Every row gives one point. Examples show where two turns around zero, p and q, send a point. Write where each new point lands after one turn and then the other. Backwards means that the second turn is done in reverse. Each puzzle has new turns, and all numbers are rounded.
(in the rows, 100 means zero)

Turn p:
68,80 -> 65,114
125,118 -> 129,90
81,108 -> 95,120
127,94 -> 111,75
Turn q:
135,91 -> 134,87
64,98 -> 64,102
101,112 -> 102,112
Where do these land?
q, then p backwards: 109,72 -> 127,88
q, then p: 115,95 -> 103,84
q, then p backwards: 76,133 -> 59,104

Turn p:
141,118,131 -> 140,131,120
81,117,93 -> 79,95,115
77,91,100 -> 91,77,99
102,75,77 -> 91,98,67
Turn q:
75,106,88 -> 72,102,105
86,71,78 -> 82,66,97
117,77,136 -> 139,88,121
122,119,80 -> 102,114,68
75,132,107 -> 78,132,115
124,95,112 -> 127,99,95
Where do these land?
p, then q backwards: 84,102,100 -> 89,89,96
q, then p backwards: 114,93,141 -> 116,110,139
q, then p: 106,70,69 -> 90,84,61
p, then q backwards: 96,134,90 -> 69,115,110

Turn p:
103,75,83,97,88,124 -> 78,84,100,83,105,124
75,72,87,133,75,111 -> 61,95,112,83,64,111
96,100,128,85,124,95 -> 103,114,113,112,126,80
101,135,110,102,82,112 -> 103,123,67,112,92,104
116,106,80,115,113,99 -> 114,81,103,115,90,113
129,120,120,64,100,62 -> 154,120,93,87,125,83
60,84,65,115,95,116 -> 58,67,96,94,75,94
119,107,127,90,123,80 -> 129,117,117,113,121,89
Turn q:
137,117,100,105,86,104 -> 119,75,92,109,79,82
95,131,63,89,82,94 -> 118,105,75,118,77,132
105,113,103,99,72,74 -> 108,108,113,115,66,100
83,78,131,85,95,131 -> 100,95,126,55,116,105
80,97,77,138,133,108 -> 82,94,89,130,145,113
72,82,113,77,72,94 -> 90,119,127,74,82,122
116,75,93,119,134,112 -> 74,82,84,102,130,79
112,108,119,88,125,83 -> 109,122,94,98,105,68
Where do these land?
p, then q: 106,78,61,115,100,94 -> 78,86,118,65,90,101
p, then q: 76,109,107,108,98,106 -> 100,111,109,118,95,117
p, then q backwards: 116,111,124,114,92,112 -> 75,113,90,94,101,80
q, then p backwards: 75,122,126,114,85,114 -> 136,81,108,105,120,83
p, then q: 110,109,92,109,96,42 -> 104,90,102,96,50,67
q, then p: 113,116,100,24,129,112 -> 148,60,50,82,123,101
p, then q: 110,94,85,105,86,103 -> 99,89,97,81,96,109
p, then q: 79,56,101,114,89,102 -> 109,127,129,71,101,114
p, then q: 115,106,103,97,125,115 -> 93,86,100,111,125,89

Turn p:
100,117,110,108,93,91,91,60 -> 117,127,118,101,101,112,127,105
86,99,125,68,86,110,86,110 -> 133,86,91,120,92,99,93,77
94,78,110,100,93,73,75,106 -> 120,106,103,89,118,70,96,85
140,101,88,117,101,115,176,141 -> 34,45,70,106,107,107,117,132
71,98,88,87,106,84,97,74 -> 108,114,121,78,81,103,105,77
110,99,85,89,123,105,78,110 -> 109,103,93,84,101,107,68,110
112,90,105,89,113,96,85,87 -> 116,106,99,86,116,112,94,96
94,77,94,95,73,126,86,103 -> 98,117,70,118,97,95,91,76
123,137,77,126,84,106,150,138 -> 53,69,82,114,77,88,119,151
68,103,117,122,129,95,75,70 -> 111,129,154,104,109,107,88,90
Turn q:
114,46,79,122,92,101,106,109 -> 121,78,120,74,83,118,139,109
120,77,93,105,75,104,85,83 -> 115,66,93,92,78,90,111,99
121,106,88,25,84,88,89,109 -> 99,57,95,81,152,82,71,72
80,134,118,116,83,85,114,99 -> 72,114,90,113,92,102,76,131
92,81,143,116,171,89,87,104 -> 130,149,157,132,93,91,99,86
98,94,104,80,90,120,104,107 -> 92,97,96,86,114,81,111,95
90,132,86,121,90,106,132,78 -> 93,116,57,110,98,118,100,129
67,120,101,112,107,94,90,91 -> 77,111,98,134,95,108,98,101
117,111,88,103,107,113,93,119 -> 100,110,93,80,95,110,95,78
Where do these land?
p, then q: 99,99,134,132,87,100,113,99 -> 110,133,117,110,90,114,103,125
p, then q: 69,73,75,117,132,85,111,87 -> 82,97,104,141,120,60,90,101
p, then q: 126,88,108,103,101,99,83,115 -> 112,105,111,101,104,122,97,75
q, then p: 118,98,78,98,99,97,126,68 -> 76,97,70,84,108,107,82,119
q, then p backwards: 104,134,90,125,76,104,128,127 -> 127,100,48,101,117,115,103,91
q, then p: 76,102,113,77,91,72,72,69 -> 83,123,124,99,137,68,93,92
p, then q backwards: 111,135,67,72,125,117,103,83 -> 121,107,81,151,87,79,115,114
q, then p: 108,78,110,107,84,140,74,131 -> 120,86,102,88,81,103,145,67
q, then p backwards: 92,125,129,70,83,76,127,123 -> 119,85,87,138,138,96,84,126
p, then q backwards: 97,68,96,97,124,109,61,97 -> 125,132,107,79,126,90,104,118
